Each row of a before or after table is a point. One or more steps were done to the points. Then noise was added and the rows were shuffled. The steps act on how far a point lies along the listed directions, d1 being the first. Name the steps. A step turns or swaps two directions, mirrors them in a line or flattens them onto one, adds a multiple of one to another, or multiplies one. Angles are multiples of 10 degrees, from the lower direction toward the higher: turns from -170 to 170, lines from 10 to 170 but not 90. Use the fewest steps. Two steps may share a direction if one is a turn and the other turns, adds or multiplies; they go together, in the order done. Otherwise the lowest direction goes first.
In the rows, zero is written as 128.

Directions:
(1): [103 156]
(2): [156 153]
Before (10 x 2)
[[115  86]
 [107 102]
 [132 126]
 [ 98 112]
 [114 127]
 [102 100]
 [200 174]
 [133 117]
 [130 133]
 [105 106]]
After (10 x 2)
[[119 132]
 [ 98  98]
 [193 167]
 [104 105]
 [103 115]
 [105  75]
 [131 123]
 [127 111]
 [105  98]
 [134 133]]
Steps: add 0.7 times d1 to d2

Directions:
(1): [145 118 154 146  74 125]
(2): [173 107  92 107 121 135]
(3): [156 177 116 159 132 134]
(4): [101 155  98 103  92 124]
Before (10 x 6)
[[129 107 112 105 165 138]
 [166 139 130 144 131 123]
 [136  82 143 114 100 127]
 [161 150 103 151 108 128]
 [ 73 124 144 133 106 109]
 [142  69 142 126 110 138]
 [112 114 148 115 155 134]
 [146 115 130 147 106 124]
 [148 116 138 136 108 134]
 [ 60 140 178 150 113 124]]
After (10 x 6)
[[ 74 200 100 138  89 113]
 [142 137 110 124 119 134]
 [144 117 121 121 129 137]
 [133 120 105 122 117 140]
 [169  72 146 152 168 129]
 [ 19 224 107 115  60 121]
 [135 105 124 135 136 126]
 [146  85 146 121 150 118]
 [138 111 130 125 133 136]
 [ 95 157 120 102 100 131]]
Steps: multiply d1 by 0; turn d3 and d4 by -120 degrees; add -1.5 times d2 to d4

Directions:
(1): [ 61 106  98 106 110 101 121 136 105 112 142 114]
(2): [123 122 166  83 184 101 159 122 133 116 128 117]
(3): [118 134 159 135 146 152  64 133 125  83 126 107]
(4): [131 116 123 100 131 123  84  77 133 180 117 112]
Before (12 x 12)
[[ 93 119  90 119  88 134 122 132 111 134 139 109]
 [145 129  97 140  95 117 140 120 131 174 136 139]
 [152 126 146 113 150 112 104 114 139 148 120 111]
 [ 86 121 114  90 124  95 143 126 107 137 143 107]
 [ 85 118  73 141  85 115 146 144 105 134 144 133]
 [115 121  97 127  80 130 131 128 122 160 127 141]
 [109 112 105  97 118 113 128 111 112 165 130 120]
 [114 143 111 159  91 142  71 139 125  93 123 112]
 [121 138 131 159 118 153 113 159 121  67 137 123]
 [155 153 151 159 132 158 107 146 145  96 125 135]
 [150 133 130 137 115 138  81 115 147 165 108 136]
 [138 115 101 126  76 121 119 100 114 190 120 124]]
After (12 x 12)
[[ 99 131  95 148  94 111 187 177 121  99 146 150]
 [142 133  94 159  93 124 205 157 132 122 137 154]
 [179 135 123 138 122 156  71  61 142 212 109 118]
 [157 138 155 120 150 156  78 112 127 135 119 114]
 [137 124 144 134 102 158  38 103 113 137 112 101]
 [127 116 120 112 112 134  36  76 131 176 125  99]
 [143 127 130 121 102 159  61  90 136 167 112 121]
 [168 152 169 118 160 139 111 103 140 147 121 107]
 [ 95 137 124 158 102 134 108 184 123  74 129 140]
 [152 161 101 197  83 138 188 196 135  75 135 156]
 [170 146 129 145 116 171 106 116 140 147 122 115]
 [115 131 149 135 141 108 137 175 124  66 139 117]]
Steps: multiply d1 by -1; turn d3 and d4 by -110 degrees; multiply d4 by 2.5

Directions:
(1): [145 130  72 129 167 119 101 164 133 125 129 125 130 168 112 125 186 117
 172 131]
(2): [157 154 121  89 104  76 116 151 163 147 184 153 114 118 137 122 133 114
  91 134]
(3): [123 169 152 139 107 125 135 133 159  78 145 155 134 170 145 145 105 161
 179 148]
(4): [144  60 142 119  99 106 130 147 154 157 121  80 149 158 147 116 111 141
 146 161]
Before (13 x 20)
[[132 169 116  99 136 114 112 130 103 161 145 150 112  98 111 100 142 116
   62 113]
 [149 146  97 112 135 116 108 158 128 137 160 164 104 155 143 126 158 123
  107 122]
 [148 107 136 115  92  95 139 140 153 139 159 130 135 166 148 121 117 145
  155 160]
 [112  89 159 104 101 132 153  93 108 160 100 126 132  88 137 115  91 133
   75 120]
 [138  59 125 134  98 108 123 168 164 132 113  98 161 203 131 123 127 158
  217 170]
 [118  88 164 152 106 118 138 134 118 149 106 100 120 116 157 124  93 166
  126 145]
 [132 143 148 110 114 126 120 110 119 142 141 132 101  88 126 127 123 100
   98 113]
 [151 103 133 112  87 103 115 154 180 132 154 129 136 167 143 115  97 152
  138 166]
 [107 111 171 134 105 152 165  81  85 144 114 135 125  45 126 104  61 133
   56 119]
 [113 127 156 144  91 138 135 126 125  97 101 114 143 145 143 140 113 148
  135 122]
 [118  69 165 110 114 116 144  96 103 169 111  85 126  77 140 106  84 114
   81 115]
 [132 174 142 119 116 109 135 101 137 132 170 154  93  86 128 136 108 111
   75 114]
 [102 165 178 140 109 163 143  70 111 115 130 148 108  73 111 142  80 124
   74 112]]
After (13 x 20)
[[126  97 189 122  46  99 149 136 179 119 144 133 150 161 154 133  61 173
  166 169]
 [121 137  85 160 186 154 118 116 102 118 107 118 111 134 100 137 170 108
  154 109]
 [153  72  84 100 156  81 101 164 131 168 130  82 130 148 125 101 167 101
  150 132]
 [164 115  38 111 180  97  95 182 119 152 146 133 125 136  96  91 198 101
  142 134]
 [147 113 116 134 125  81 110 178 145 148 141 118 116 152 150 121 141 155
  154 153]
 [126 107 145 145 109 133 149 121 130 113 126 127 142 174 141 131 110 158
  184 154]
 [149  94  72  94 150  99 109 160 133 160 118 124 135 157 119 107 179 115
  142 133]
 [140 155 125 120  96 101 112 156 147 105 142 136 132 155 139 136 146 133
  130 124]
 [132 121 111 128 153 143 105 126 106 137 112 109 111 123 110 127 164  99
  149 113]
 [112 122 108 136 168 161 117 119  71 152  84 110 129 122  97 101 153 125
  110 112]
 [107 111 143 155 135 178 139 110  85 122  96 137 117 135 143 134 115 143
  113 114]
 [145 165  63 124 179 125  86 147 127 127 148 144 106 137  82 130 196  93
  135 118]
 [123 101 139 149 111 149 125 135 154 100 112 122 146 183 136 125  95 167
  180 160]]
Steps: turn d1 and d2 by -170 degrees; turn d3 and d4 by -20 degrees
